Rows are points. Any point is a mix of the corners, with weights that add up to 1. It lies inside the corners' shape when no weight is negative. Say inside or outside, and name the corners with a negative weight.

Corners:
(1): -23  31
(2): -7  -25
(3): 66  75
Points:
13  8 => inside
-25  -4 => outside (3)
-10  2 => inside
-30  -4 => outside (3)
29  12 => outside (1)

Corners:
(1): -8  -25  -7  -1  -33  -121
(2): 60  -5  26  -7  28  2
(3): -20  -17  14  -55  -48  43
(4): 7  -22  -5  31  17  64
(5): 20  -27  -41  -17  21  26
(6): 75  -12  -90  31  -20  57
(7): -28  26  3  -6  -5  -45
Points:
-5  5  -1  8  -15  -34 => outside (5)
31  -11  -40  15  -2  2 => outside (3)
-20  6  50  -64  -13  -63 => outside (4, 6)
8  -8  4  -8  -3  16 => inside
-19  -7  13  -24  20  30 => outside (1, 6)
16  -24  -19  0  -17  -29 => outside (7)
3  -19  -7  13  -4  -10 => inside
-5  -20  -5  -11  -29  -61 => inside
-13  -14  8  -20  -5  -4 => outside (6)

Corners:
(1): 2  1  -40  -13  -60  44  27  -31  5
(2): 32  17  -32  15  44  -70  -47  -11  -48
(3): -38  -6  26  -24  -36  8  19  -15  22
(4): 51  16  -14  48  13  -28  -59  -12  -5
(5): -22  -45  -38  38  71  -47  -33  39  -31
(6): -70  -40  4  23  66  6  -24  18  -69
(7): -15  58  -16  -21  -33  35  56  -34  66
(8): -44  -53  18  -5  68  13  29  -13  -31
(9): 17  16  35  -13  1  19  5  55  2
(10): -58  -20  47  33  34  -38  21  22  -60
Points:
-61  -34  23  20  68  7  12  19  -36 => outside (1, 2, 3)
-3  4  15  -2  7  -5  -1  18  -10 => inside
23  30  -22  10  -40  -35  -5  -37  21 => outside (6, 8, 9)
13  1  -21  14  19  -32  -13  -17  -15 => outside (6, 9)
-15  -1  13  2  9  5  3  -8  -9 => outside (5)
-24  -11  7  6  13  7  8  8  -13 => outside (2)
-13  -9  9  29  47  -7  -16  22  -24 => outside (1, 2, 3)
-56  -15  -11  19  6  5  10  -10  -5 => outside (2, 8, 9)

Corners:
(1): 19  -14  27  -18  40  22  -28  -35  -1  18  3  43  20  37
(2): 39  43  40  30  10  28  43  42  -26  -26  -15  47  -37  -10
(3): -4  64  5  21  -46  -57  14  14  -25  45  74  -81  -20  23
(4): 74  -8  -30  -26  53  12  7  30  16  71  53  28  -30  21
(5): 27  12  32  -30  3  -21  1  -3  -24  64  -49  40  -37  -16
(6): 46  27  8  -54  40  -39  69  -8  -82  -7  19  -45  83  48
(7): -2  -12  43  -38  4  5  -10  14  -38  70  -24  1  49  19
(8): 9  41  -39  -28  -19  21  -10  -58  11  -20  11  -39  48  -18
(9): 4  44  26  -31  31  14  54  -11  16  -27  -54  -32  8  4
(10): 12  -25  27  -15  -29  -12  -5  26  -26  16  70  -33  -26  10
(11): 29  -44  17  40  52  -16  -48  7  5  17  1  7  53  32
(12): -11  -28  24  -61  38  31  72  -28  60  -4  -81  59  34  54
(13): 16  -5  25  35  13  16  44  6  12  36  -1  -22  -33  -20
(14): 43  -22  -11  15  0  29  -49  -31  -23  16  -54  43  -43  23
(15): -50  35  -9  10  16  -46  10  22  -48  41  -16  18  2  18
Points:
17  20  20  -19  10  3  30  7  -29  10  -12  11  -10  34 => outside (5, 8, 11, 13)
17  8  21  -19  21  2  22  7  -9  24  2  5  15  19 => outside (14)
21  3  13  -3  26  21  15  -3  11  5  -28  28  -13  4 => outside (3, 6, 7)
22  -4  19  -5  23  2  3  0  -11  27  -5  13  0  20 => outside (8)
12  8  30  -11  -9  5  -10  -7  -5  21  -17  7  -10  6 => outside (4, 6, 13, 15)
21  -12  -12  1  22  37  -29  -31  15  28  -34  43  19  -6 => outside (3, 6, 9, 10)
